Rows are points. Each table stands for the endless flat space through its points: a line for two points, a plane for three, and so on. Write the one point that lies in both, or say that there is none.

First (2 x 3)
[[ 0.65 -0.12  0.11]
 [ 0.05 -0.18 -0.49]]
Second (2 x 3)
[[ 0.38 -0.13 -0.29]
 [ 0.26 -0.21  0.11]]
They share: [ 0.35 -0.15 -0.19]

First (2 x 4)
[[ 0.26  0.40 -0.38 -0.30]
 [ 0.61  0.05 -0.03 -0.30]]
Second (2 x 4)
[[ 0.43  0.11 -0.27 -0.18]
 [ 0.38  0.36 -0.22 -0.38]]
They share: [ 0.40  0.26 -0.24 -0.30]

First (2 x 6)
[[ 0.30 -0.03 -0.26  0.18  0.11 -0.22]
 [ 0.22 -0.17 -0.20  0.20  0.17 -0.02]]
Second (4 x 6)
[[ 0.46  0.21 -0.18  0.12 -0.07 -0.29]
 [ 0.13 -0.14 -0.47  0.29  0.11 -0.53]
 [ 0.16 -0.07 -0.48  0.34  0.02 -0.59]
 [ 0.29 -0.05 -0.54  0.46  0.19 -0.46]]
They share: [ 0.34  0.04 -0.29  0.17  0.08 -0.32]

First (3 x 8)
[[-0.30 -0.25  0.29  0.10  0.58 -0.04  0.34  0.41]
 [-0.46 -0.11  0.25  0.09  0.36 -0.25  0.42  0.21]
 [-0.55 -0.03  0.22  0.08  0.30 -0.33  0.51  0.15]]
Second (4 x 8)
[[-0.27 -0.45  0.29  0.43  0.25 -0.45 -0.16  0.36]
 [-0.56 -0.41  0.43 -0.19  0.66  0.01 -0.17 -0.15]
 [-0.67 -0.41  0.29 -0.19  0.53 -0.01 -0.05 -0.04]
 [-0.46 -0.31  0.39 -0.21  0.50  0.05  0.03 -0.09]]
They share: [-0.24 -0.31  0.35  0.13  0.28 -0.19  0.04  0.17]

First (3 x 8)
[[-0.05 -0.36 -0.49 -0.41 -0.30  0.06  0.22  0.05]
 [-0.11 -0.56 -0.48 -0.54  0.20 -0.29 -0.16  0.12]
 [ 0.13 -0.16 -0.08 -0.22 -0.20 -0.13  0.00  0.40]]
Second (3 x 8)
[[ 0.10 -0.21 -0.24 -0.29 -0.02 -0.11 -0.02  0.29]
 [-0.04 -0.38  0.00 -0.43 -0.38 -0.32 -0.20  0.46]
 [ 0.20 -0.17 -0.36 -0.07  0.22 -0.05  0.22  0.19]]
They share: [ 0.07 -0.26 -0.18 -0.30 -0.10 -0.17 -0.04  0.33]

First (3 x 9)
[[ 0.33 -0.07 -0.11 -0.44  0.21  0.02  0.18 -0.01  0.39]
 [-0.23 -0.61 -0.57  0.04 -0.47 -0.68  0.32  0.15 -0.19]
 [ 0.13 -0.44 -0.68 -0.20 -0.17 -0.51  0.11  0.39 -0.04]]
Second (5 x 9)
[[ 0.68 -0.48 -0.03 -0.37  0.05 -0.43 -0.02  0.25 -0.18]
 [ 0.18 -0.17 -0.45  0.01 -0.33 -0.16  0.42  0.37  0.48]
 [ 0.16 -0.33 -0.45 -0.30 -0.13 -0.24  0.22  0.21  0.15]
 [ 0.08  0.01 -0.53 -0.42 -0.07 -0.57 -0.15 -0.02  0.02]
 [ 0.06  0.09 -0.57 -0.35 -0.13 -0.62 -0.14  0.05  0.12]]
They share: no point

First (3 x 11)
[[-0.16 -0.22 -0.34 -0.09  0.36  0.21 -0.13  0.39  0.20  0.13 -0.35]
 [-0.21 -0.14 -0.30 -0.21  0.27  0.28 -0.30  0.34  0.13  0.02 -0.46]
 [-0.10 -0.30 -0.34 -0.03  0.36  0.18 -0.07  0.38  0.25  0.19 -0.27]]
Second (3 x 11)
[[ 0.35 -0.13 -0.36 -0.05  0.62  0.07 -0.10  0.61  0.37  0.52 -0.38]
 [-0.13 -0.57 -0.20 -0.17  0.02  0.11 -0.28  0.03  0.29  0.12 -0.24]
 [ 0.14 -0.27 -0.20 -0.23  0.35  0.08 -0.25  0.30  0.47  0.30 -0.51]]
They share: no point

First (4 x 12)
[[-0.13  0.19  0.15  0.19  0.46  0.08 -0.31 -0.08  0.20 -0.01  0.59  0.06]
 [-0.29 -0.40  0.54 -0.45 -0.09 -0.27 -0.48 -0.77  0.07  0.49 -0.02 -0.33]
 [-0.19  0.39 -0.01 -0.01  0.43 -0.13 -0.36 -0.03  0.34  0.24  0.41  0.04]
 [ 0.03 -0.18  0.48 -0.17  0.13  0.19 -0.29 -0.56 -0.01  0.02  0.33 -0.11]]
Second (2 x 12)
[[-0.09 -0.05  0.15 -0.33  0.31 -0.12 -0.41 -0.11  0.11  0.38  0.31 -0.18]
 [-0.33  0.16  0.21 -0.09  0.19 -0.24 -0.53 -0.44  0.29  0.38  0.22  0.03]]
They share: no point

First (2 x 14)
[[-0.09  0.42  0.23  0.26  0.42  0.31 -0.08  0.05  0.04  0.20  0.04  0.03
  -0.28  0.01]
 [-0.05  0.46  0.19  0.58  0.30 -0.05 -0.28  0.45 -0.24  0.08  0.24 -0.05
  -0.72 -0.43]]
Second (4 x 14)
[[-0.40  0.49  0.62  0.42  0.26  0.18 -0.33  0.65 -0.32 -0.09 -0.04  0.56
  -0.29  0.01]
 [-0.01  0.52  0.30  0.59  0.19 -0.20  0.04  0.21  0.00  0.24 -0.01  0.01
  -0.64 -0.03]
 [ 0.04  0.31 -0.04  0.08  0.46  0.48 -0.21 -0.19  0.02  0.39  0.32 -0.38
  -0.39 -0.29]
 [-0.23  0.40  0.32  0.23  0.43  0.42 -0.30  0.29 -0.16  0.06  0.11  0.19
  -0.24 -0.11]]
They share: [-0.08  0.43  0.22  0.34  0.39  0.22 -0.13  0.15 -0.03  0.17  0.09  0.01
 -0.39 -0.10]

First (5 x 18)
[[ 0.50  0.61 -0.08  0.25  0.78  0.05  0.01  0.36 -0.61  0.12  0.03  0.27
   0.52 -0.07 -0.06  0.02  0.43 -0.13]
 [ 0.06 -0.13  0.47  0.09  0.04  0.42 -0.25 -0.05 -0.14 -0.77  0.25  0.04
   0.14  0.25 -0.25 -0.12  0.62  0.50]
 [-0.01  0.03  0.28  0.03  0.42  0.51 -0.02  0.16 -0.39  0.27  0.04  0.37
   0.34  0.43 -0.41 -0.18  0.72  0.17]
 [ 0.44  0.29  0.26  0.07  0.46  0.23 -0.21  0.02 -0.37 -0.68  0.07  0.15
   0.28  0.09  0.10  0.08  0.47  0.17]
 [ 0.48  0.10  0.46 -0.08  0.39  0.38 -0.27 -0.20 -0.35 -0.99  0.00  0.17
   0.10  0.24  0.25  0.12  0.40  0.22]]
Second (4 x 18)
[[ 0.22 -0.24  0.33  0.63  0.15  0.53 -0.22 -0.64 -0.39 -0.74  0.05 -0.07
   0.13  0.08  0.27 -0.39  0.69  0.25]
 [ 0.20 -0.14  0.41  0.29  0.03  0.59  0.00 -0.19 -0.25 -0.58  0.18 -0.06
   0.08  0.32 -0.16 -0.23  0.47  0.14]
 [ 0.14 -0.17  0.53  0.10  0.42  0.04 -0.11  0.41 -0.34 -0.11  0.24  0.27
   0.13  0.32 -0.69 -0.06  0.48  0.55]
 [ 0.19  0.04  0.52  0.24 -0.03  0.65  0.08  0.16 -0.07 -0.39  0.25  0.02
   0.23  0.61 -0.61  0.01  0.49  0.07]]
They share: no point

First (4 x 18)
[[-0.23  0.23 -0.31  0.04 -0.68  0.48  0.44 -0.73  0.25  0.73 -0.57  0.18
  -0.39 -0.21 -0.27  0.23  0.10 -0.70]
 [ 0.32  0.29  0.01  0.09 -0.29  0.70  0.02 -0.23 -0.40  0.05 -0.12  0.31
   0.11 -0.31  0.36  0.54  0.01 -0.24]
 [ 0.18 -0.05  0.05  0.51 -0.45  0.14 -0.32 -0.17 -0.48 -0.05  0.42  0.13
   0.43 -0.21  0.34  0.54 -0.21  0.02]
 [ 0.13  0.22  0.13  0.30 -0.21  0.60 -0.07 -0.26 -0.26  0.14 -0.05  0.06
   0.15 -0.46  0.31  0.42 -0.20 -0.27]]
Second (2 x 18)
[[-0.13  0.18 -0.11  0.52 -0.51  0.50 -0.15 -0.44 -0.12  0.30  0.05  0.14
  -0.09 -0.58 -0.11  0.20 -0.32 -0.55]
 [-0.17  0.20 -0.16  0.62 -0.56  0.54 -0.24 -0.45 -0.14  0.28  0.13  0.19
  -0.15 -0.69 -0.21  0.13 -0.40 -0.64]]
They share: [-0.05  0.14 -0.01  0.32 -0.41  0.42  0.03 -0.42 -0.08  0.34 -0.11  0.04
  0.03 -0.36  0.09  0.34 -0.16 -0.37]

First (4 x 20)
[[-0.66  0.16  0.11 -0.35  0.16 -0.68 -0.44  0.02 -0.54 -0.17  0.24 -0.50
   0.29  0.33 -0.06 -0.01  0.48 -0.39 -0.54 -0.22]
 [-0.48 -0.05 -0.19  0.01  0.14 -0.60 -0.35 -0.33 -0.01 -0.20  0.11 -0.24
   0.25 -0.01  0.02  0.31  0.48 -0.59 -0.13 -0.09]
 [ 0.00  0.11 -0.44  0.14  0.00 -0.28 -0.24 -0.84  0.74  0.07  0.16  0.21
   0.13 -0.31  0.09  0.54  0.26 -0.57  0.44  0.24]
 [-0.18  0.52 -0.04 -0.44  0.02 -0.24 -0.23 -0.39 -0.01  0.16  0.47 -0.15
   0.13  0.23 -0.13  0.04  0.06 -0.17 -0.19 -0.03]]
Second (3 x 20)
[[-0.37  0.03 -0.18 -0.68 -0.24 -0.21 -0.69 -0.46 -0.25 -0.20  0.68 -0.45
  -0.10  0.06  0.37 -0.44 -0.04 -0.25 -0.29 -0.11]
 [-0.40  0.13 -0.16 -0.61 -0.21 -0.29 -0.60 -0.44 -0.22 -0.19  0.61 -0.39
   0.01  0.17  0.33 -0.35  0.04 -0.20 -0.35 -0.11]
 [-0.34  0.33 -0.10 -0.35 -0.01 -0.39 -0.32 -0.38 -0.06 -0.03  0.39 -0.21
   0.19  0.23  0.03  0.03  0.20 -0.24 -0.27 -0.07]]
They share: [-0.28  0.33 -0.09 -0.29  0.06 -0.36 -0.27 -0.37 -0.01  0.04  0.35 -0.18
  0.17  0.15 -0.08  0.13  0.20 -0.31 -0.17 -0.05]

First (3 x 24)
[[-0.10 -0.02 -0.33 -0.19  0.21  0.06 -0.09 -0.37  0.04  0.19 -0.08 -0.04
  -0.51  0.01 -0.20  0.16 -0.12  0.08  0.19  0.12 -0.12 -0.31  0.27 -0.31]
 [-0.14 -0.08 -0.13 -0.41 -0.03 -0.06 -0.31 -0.25  0.32  0.25  0.34  0.12
  -0.11  0.15 -0.26  0.30 -0.30 -0.18  0.33 -0.12 -0.12 -0.01  0.37 -0.37]
 [-0.15 -0.01 -0.25 -0.26  0.18  0.01 -0.12 -0.35  0.06  0.18 -0.02  0.00
  -0.45  0.01 -0.24  0.16 -0.20  0.04  0.27  0.07 -0.14 -0.23  0.33 -0.30]]
Second (2 x 24)
[[ 0.18 -0.15 -0.60 -0.36  0.17 -0.06 -0.27 -0.40  0.04  0.05  0.33  0.10
  -0.18  0.24 -0.11  0.38 -0.05 -0.05  0.33  0.12 -0.10 -0.44  0.01 -0.16]
 [-0.22  0.13 -0.20 -0.28  0.13 -0.02 -0.19 -0.32  0.16  0.29 -0.07  0.02
  -0.54  0.08 -0.35  0.02 -0.33 -0.05  0.17 -0.16 -0.22 -0.16  0.37 -0.52]]
They share: no point

First (2 x 24)
[[-0.13 -0.41 -0.13  0.07  0.49  0.02 -0.58  0.21  0.32 -0.43  0.31  0.69
   0.60  0.34 -0.01 -0.25 -0.37  0.58  0.32  0.71  0.70 -0.10  0.13  0.08]
 [-0.13 -0.34 -0.12  0.17  0.43  0.08 -0.53  0.14  0.31 -0.34  0.23  0.59
   0.50  0.35 -0.04 -0.30 -0.33  0.47  0.33  0.60  0.60 -0.11  0.17  0.06]]
Second (3 x 24)
[[ 0.00 -0.09 -0.30  0.51  0.24  0.09 -0.54 -0.23  0.42 -0.12  0.22  0.23
   0.34  0.35  0.03 -0.68 -0.53  0.40  0.31  0.41  0.42 -0.29  0.01 -0.24]
 [-0.28 -0.17 -0.04  0.37  0.58 -0.01 -0.58  0.09  0.26 -0.40 -0.14  0.45
   0.00  0.55 -0.31 -0.16  0.05  0.46  0.47  0.47  0.34 -0.01  0.43  0.32]
 [ 0.02 -0.23 -0.16  0.37  0.04  0.41 -0.28 -0.09  0.32  0.08  0.28  0.33
   0.60  0.19  0.11 -0.64 -0.55  0.04  0.23  0.29  0.46 -0.25  0.07 -0.28]]
They share: [-0.13 -0.20 -0.10  0.37  0.31  0.20 -0.43  0.00  0.29 -0.16  0.07  0.39
  0.30  0.37 -0.10 -0.40 -0.25  0.25  0.35  0.38  0.40 -0.13  0.25  0.02]

First (6 x 24)
[[-0.35  0.00  0.04  0.00 -0.62  0.68  0.79 -0.27 -0.28 -0.06  0.12 -0.03
  -0.27 -0.31  0.58  0.22  0.09 -0.82 -0.36  0.13  0.23  0.00 -0.25  0.15]
 [-0.22 -0.23  0.48 -0.13 -0.22  0.41  0.53 -0.56  0.11 -0.29  0.10 -0.16
   0.27  0.07  0.24  0.52  0.32 -0.26 -0.31  0.44 -0.04  0.18 -0.36  0.14]
 [-0.09  0.02 -0.46  0.13 -0.17  0.10  0.19 -0.45  0.16  0.12  0.35 -0.21
   0.26  0.18  0.03  0.93  0.85  0.27 -0.82 -0.51 -0.12  0.75 -0.25  0.04]
 [-0.11  0.10 -0.08  0.18 -0.42  0.50  0.67 -0.49  0.02 -0.08  0.22 -0.03
  -0.05  0.07  0.20  0.40  0.33 -0.38 -0.44  0.03 -0.01  0.16 -0.37  0.05]
 [-0.31 -0.02 -0.29  0.19 -0.52  0.34  0.45 -0.12 -0.42  0.14  0.42 -0.17
  -0.04 -0.27  0.50  0.34  0.35 -0.49 -0.48 -0.31  0.17  0.49 -0.07  0.00]
 [-0.46  0.27 -0.43  0.81 -0.07  0.19  0.15 -0.37 -0.61  0.55  0.55 -0.38
   0.07  0.12  0.29  0.23  0.20 -0.68 -0.67 -0.54  0.25  0.58  0.00 -0.22]]
Second (3 x 24)
[[-0.31 -0.27  0.08  0.39 -0.43  0.61  0.81 -0.37 -0.34  0.10  0.37 -0.38
   0.19  0.09  0.29  0.02  0.17 -0.65 -0.55  0.27  0.22  0.31 -0.18 -0.16]
 [-0.31 -0.16  0.06  0.38 -0.41  0.41  0.62 -0.31 -0.34  0.16  0.42 -0.30
   0.19  0.04  0.25  0.15  0.22 -0.56 -0.41  0.13  0.18  0.35 -0.23 -0.17]
 [ 0.01  0.09 -0.08  0.43 -0.03  0.53  0.53 -0.77 -0.02 -0.30  0.33 -0.22
   0.19  0.37  0.21  0.22  0.29 -0.29 -0.63  0.03 -0.18  0.39 -0.06  0.04]]
They share: [-0.19  0.03 -0.01  0.39 -0.25  0.28  0.42 -0.43 -0.22  0.04  0.43 -0.20
  0.19  0.12  0.20  0.29  0.29 -0.38 -0.37 -0.03  0.01  0.40 -0.21 -0.10]

First (5 x 24)
[[-0.06  0.07 -0.09 -0.02  0.09  0.13 -0.03  0.01  0.22 -0.52 -0.25 -0.19
   0.44 -0.55  0.12 -0.12 -0.12 -0.24  0.27  0.02  0.51 -0.12 -0.19 -0.15]
 [-0.24 -0.12 -0.70 -0.14 -0.43  0.23  0.45  0.02 -0.48  0.08 -0.03 -0.25
  -0.10  0.04 -0.72  0.12 -0.66 -0.37  0.16 -0.02 -0.01 -0.09  0.03 -0.64]
 [ 0.24 -0.27 -0.45 -0.12 -0.01  0.15  0.33 -0.37 -0.36 -0.28 -0.13 -0.07
   0.22 -0.73 -0.12  0.04 -0.38 -0.74 -0.31 -0.14 -0.11  0.18 -0.35 -0.11]
 [ 0.01  0.36 -0.21 -0.05  0.10  0.12  0.13 -0.02  0.31 -0.26 -0.21 -0.19
   0.41 -0.24 -0.12  0.22 -0.29 -0.05  0.38  0.16  0.62 -0.17 -0.05 -0.17]
 [-0.26  0.24 -0.44 -0.07 -0.22  0.10  0.26  0.10 -0.06  0.00 -0.28 -0.37
   0.01  0.18 -0.50  0.16 -0.47 -0.14  0.36  0.23  0.35 -0.35 -0.06 -0.44]]
Second (6 x 24)
[[-0.29 -0.05 -0.29 -0.31  0.05  0.09  0.21 -0.15  0.11 -0.11  0.01  0.06
   0.28 -0.30 -0.46  0.01 -0.05 -0.01  0.11  0.34  0.26 -0.21  0.08 -0.28]
 [-0.16 -0.22 -0.40 -0.15  0.23 -0.05 -0.21  0.03 -0.13 -0.47 -0.22 -0.26
   0.25  0.19 -0.47 -0.09 -0.10 -0.60 -0.37  0.24  0.42 -0.23  0.07 -0.62]
 [-0.15 -0.14 -0.62 -0.24  0.30  0.05  0.14 -0.15 -0.22 -0.50 -0.11 -0.09
   0.34 -0.33 -0.10  0.02 -0.30 -0.54  0.26 -0.08  0.09 -0.05  0.05 -0.21]
 [-0.28  0.08 -0.04 -0.40 -0.22  0.29  0.18 -0.34 -0.07  0.27 -0.10  0.45
   0.16 -0.90 -0.43 -0.01 -0.08  0.37  0.45  0.17  0.33  0.06 -0.20  0.14]
 [-0.28  0.21 -0.95  0.02  0.09  0.15 -0.08  0.18  0.06 -0.44 -0.18  0.16
   0.91  0.53  0.05  0.39 -0.45 -0.35 -0.04 -0.20  0.40 -0.32  0.27 -0.64]
 [ 0.02  0.27 -0.85  0.36 -0.31  0.31  0.64  0.38  0.44 -0.58  0.14 -0.48
   0.83  0.21  0.25  0.41 -0.79 -0.41  0.24 -0.30  0.20 -0.30  0.21 -0.82]]
They share: [-0.06 -0.03 -0.35 -0.08 -0.09  0.19  0.19 -0.04 -0.07 -0.29 -0.11 -0.16
  0.27 -0.40 -0.20  0.01 -0.35 -0.32  0.18 -0.04  0.28 -0.03 -0.09 -0.32]
